Each row of a before or after table is a point. One or more steps were done to the points. Then noise was added and the rows were shuffled. The steps act on columns, c1 being the first. What was done? A step turns or swaps two columns, mirrors them in a line or flattens them onto one, adds a multiple of one to another, or multiplies or shifts one. Angles are multiples of 10 degrees, from the lower column toward the higher: turns from -170 to 170, lines from 10 to 170 but not 90. Use the fewest steps. Two steps may share a column if one is a turn and the other turns, adds or multiplies; they go together, in the order done. Otherwise the lowest column goes first.
In the rows, zero is written as 128.

Before, 12 rows:
[[120 161]
 [ 70 133]
 [ 66 143]
 [168  87]
 [118 112]
 [134  65]
 [164  67]
 [106  87]
 [147 118]
 [140  62]
 [104 145]
 [116 137]]
After (12 x 2):
[[131 190]
 [140 103]
 [191 106]
 [180  84]
 [188 110]
 [172 144]
 [157  80]
 [144 135]
 [ 95 135]
 [116 152]
 [125 145]
 [129 195]]
Steps: mirror c1 and c2 in the line at 130 degrees

Before, 10 rows:
[[102 131 121 137 127 123]
 [104 126 123 154 109 129]
 [116 116 107 132 134 112]
 [152 136 132  96 122 147]
 [154 123 119 131 138 136]
 [138 124 118  91 129 167]
 [113 130 110 129 108 110]
 [141 131 157  96 134 149]
 [129 148 119 109 140 144]
 [154 159 126  86 130 168]]
After, 10 rows:
[[ 86 119 125  90 127 249]
 [ 88 131 132 109 128 183]
 [164 124 119 137 124 132]
 [100 140 158 110 142 192]
 [100 147 118 107 122 248]
 [153 130 118 120 126 110]
 [104 125 119 146 131 153]
 [138 131 109 115 119  77]
 [141 143 112 137 119  82]
 [119 123 124  99 124 172]]
Steps: turn c1 and c4 by -150 degrees; turn c2 and c4 by -140 degrees; flatten c3 and c5 onto the line at 20 degrees; multiply c6 by 3

Before:
[[162 171 107 131 118 135  99 146 118  91 143]
 [199 162 102 110 119 132 107 141 161 144 136]
 [147 165 149  98 122 102 114 147 149 124 135]
 [144  85 118 102 180 124 206 136 140  93 123]
 [102  71  93 104 147 118 192  92 163  96 132]
 [129 143 153 152 101 176 167 102  90 152 131]
 [116  68 127 147 145 136 193 138 181  93 116]
 [128 136 132 137  93 156 178 105 103 123  64]
 [147 166 113 109 145 149  72 157 129 150 118]
 [ 97 110  97 108 147 145 229 140 174  96 128]
 [120  90 128 115  79 162 183 141  99 128 113]]
After:
[[154 161 174 103 161 132 121 144 102  87 143]
 [139 139  64 133  70  92  95 138 181 133 117]
 [120 101  69 158 127 101 176 144 233  99 132]
 [128 161 176  97 124  84  92 101 162 153 130]
 [155 140 170 128 168 113 130 155  73 150 121]
 [153  60  52 139 130 135 139 138 204  90 121]
 [131 163 144 115 113 100 104 107 181 121  61]
 [121  78   5 166  98 129 160  93 190  97 131]
 [192 154 155 100 145 150 165 146 110 142 137]
 [104  76  40 121  95 117 178 135 195  92 118]
 [157 159 202 150 151 157 150 140 118 118 133]]
Steps: turn c1 and c6 by 160 degrees; turn c1 and c4 by 140 degrees; add 1.5 times c2 to c3; turn c2 and c5 by 50 degrees; swap c7 and c9
